Every row gives one point. To make a cloud, some directions were put in groups of two or more. Within a group, all points are equally far from the middle, so they leave a hole (a ring in 2 directions, a hollow ball in 3). The other directions are filled evenly. Then the cloud was stretched, turned, moved and blurred a little. How many holes are there, and how many directions does each take, smallest first?
In the rows, 128 means zero.

Cloud, 13 rows:
[[184 120]
 [167 116]
 [ 80 126]
 [141 121]
 [154 128]
 [117 179]
 [ 99  87]
 [ 86 122]
 [148  96]
 [ 99  87]
 [ 92 169]
 [ 85 160]
 [152 105]]
Holes: 0

Cloud:
[[ 98 152  88]
 [161 145 143]
 [133  75 116]
 [117 164 108]
 [124 123  84]
 [ 77 169  92]
 [161 138 154]
 [153 104  83]
 [ 91 171 157]
 [ 68 118 155]
 [130 162 117]
 [ 85 105 150]
 [152 102  83]
 [ 85 143  84]
 [134  78 142]
 [121  82 137]
 [ 91 182 131]
 [113 130  84]
 [ 86 172 159]
 [119  92 152]]
Holes: 1 (2)

Cloud, 29 rows:
[[109 103  78 173]
 [146 114 115  59]
 [101 169 152 127]
 [162 120  87 168]
 [207 105 165 123]
 [ 92 162 126 165]
 [138 105 192 140]
 [206 144 152 126]
 [157  86 145 112]
 [103 142  96 110]
 [108 144  86 107]
 [140  89 138 124]
 [134  91 104 124]
 [115 112 150 122]
 [ 95 122 174  99]
 [ 50 133  91 147]
 [122 195 158 156]
 [175  78 160 133]
 [140 131  90 117]
 [147 153 124 152]
 [153 169 114 102]
 [155 133 174 138]
 [153 136 109 169]
 [190 140 129 162]
 [ 40 151 101 135]
 [146  84 144 161]
 [118  82 153 161]
 [123 170 114 116]
 [133 135 155 114]]
Holes: 0
